Rows are points. The window is the flat piece filled in between its corners: a triangle in 3 columns, a solid with four corners in 4, and so on. A path goes straight from each point to the next, and from the last back to the first. After which points does the path pass through the window?
In the rows, zero is written as 100.

Window (3 x 3):
154; 98; 82
71; 121; 102
52; 110; 139
Path:
(1): 160; 56; 47
(2): 112; 68; 96
(3): 122; 114; 114
(4): 71; 165; 108
(5): 70; 77; 126
(6): 143; 89; 71
(7): 145; 121; 113
(8): 112; 135; 94
(9): 95; 76; 79
(10): 32; 106; 119
(11): 47; 148; 139
(12): 195; 133; 82
Through the window after points: 4, 6

Window (3 x 3):
78; 87; 40
81; 167; 139
82; 32; 57
Path:
(1): 108; 131; 118
(2): 130; 119; 106
(3): 62; 114; 125
(4): 33; 44; 79
(5): 101; 65; 54
(6): 119; 150; 131
(7): 36; 159; 127
(8): 43; 82; 54
(9): 135; 66; 55
(10): 102; 48; 60
(11): 23; 26; 63
(12): 32; 114; 135
Through the window after points: 4, 6, 8, 10

Window (4 x 4):
98; 77; 103; 67
13; 51; 165; 116
101; 109; 66; 134
156; 76; 72; 112
Path:
(1): 80; 88; 42; 138
(2): 130; 123; 131; 102
(3): 130; 118; 105; 116
(4): 129; 55; 63; 110
(5): 106; 79; 31; 119
(6): 101; 119; 145; 165
(7): 113; 134; 104; 133
(8): 93; 80; 47; 128
(9): 52; 37; 109; 108
(10): 87; 95; 151; 119
(11): 44; 99; 195; 83
(12): 46; 46; 98; 140
Through the window after points: 1, 3, 7, 9, 11

Window (6 x 6):
135; 99; 126; 100; 113; 99
116; 35; 67; 113; 126; 112
105; 114; 91; 143; 99; 74
149; 125; 129; 68; 5; 141
76; 77; 90; 47; 119; 6
87; 115; 118; 131; 96; 130
Path:
(1): 130; 124; 73; 100; 110; 105
(2): 98; 117; 64; 62; 96; 67
(3): 117; 70; 124; 74; 89; 48
(4): 114; 74; 137; 110; 46; 46
(5): 131; 101; 100; 60; 94; 92
(6): 123; 108; 101; 103; 120; 106
(7): 142; 80; 157; 102; 84; 77
(8): 91; 79; 123; 156; 91; 62
Through the window after points: 6, 8

Window (8 x 8):
94; 129; 84; 69; 145; 148; 89; 58
111; 61; 26; 64; 106; 113; 72; 101
139; 124; 123; 106; 53; 119; 137; 66
69; 11; 59; 98; 107; 102; 104; 137
130; 139; 90; 71; 84; 144; 35; 126
116; 110; 113; 89; 76; 55; 195; 101
126; 114; 94; 140; 44; 72; 76; 120
60; 114; 136; 50; 33; 50; 49; 128
Path:
(1): 157; 75; 118; 65; 106; 57; 86; 104
(2): 124; 77; 171; 92; 87; 91; 76; 94
(3): 55; 141; 79; 51; 29; 69; 77; 120
(4): 60; 95; 59; 80; 68; 124; 89; 109
(5): 143; 107; 90; 76; 105; 118; 44; 93
(6): 118; 102; 116; 73; 141; 130; 66; 71
(7): 83; 133; 46; 82; 77; 132; 109; 106
(8): 89; 130; 75; 89; 77; 110; 92; 122
(9): 132; 101; 100; 108; 76; 96; 65; 96
(10): 111; 99; 119; 67; 92; 92; 73; 87
(11): 78; 117; 32; 60; 68; 124; 98; 150
(12): 33; 59; 35; 128; 70; 142; 116; 135
Through the window after points: 2, 6, 8, 12
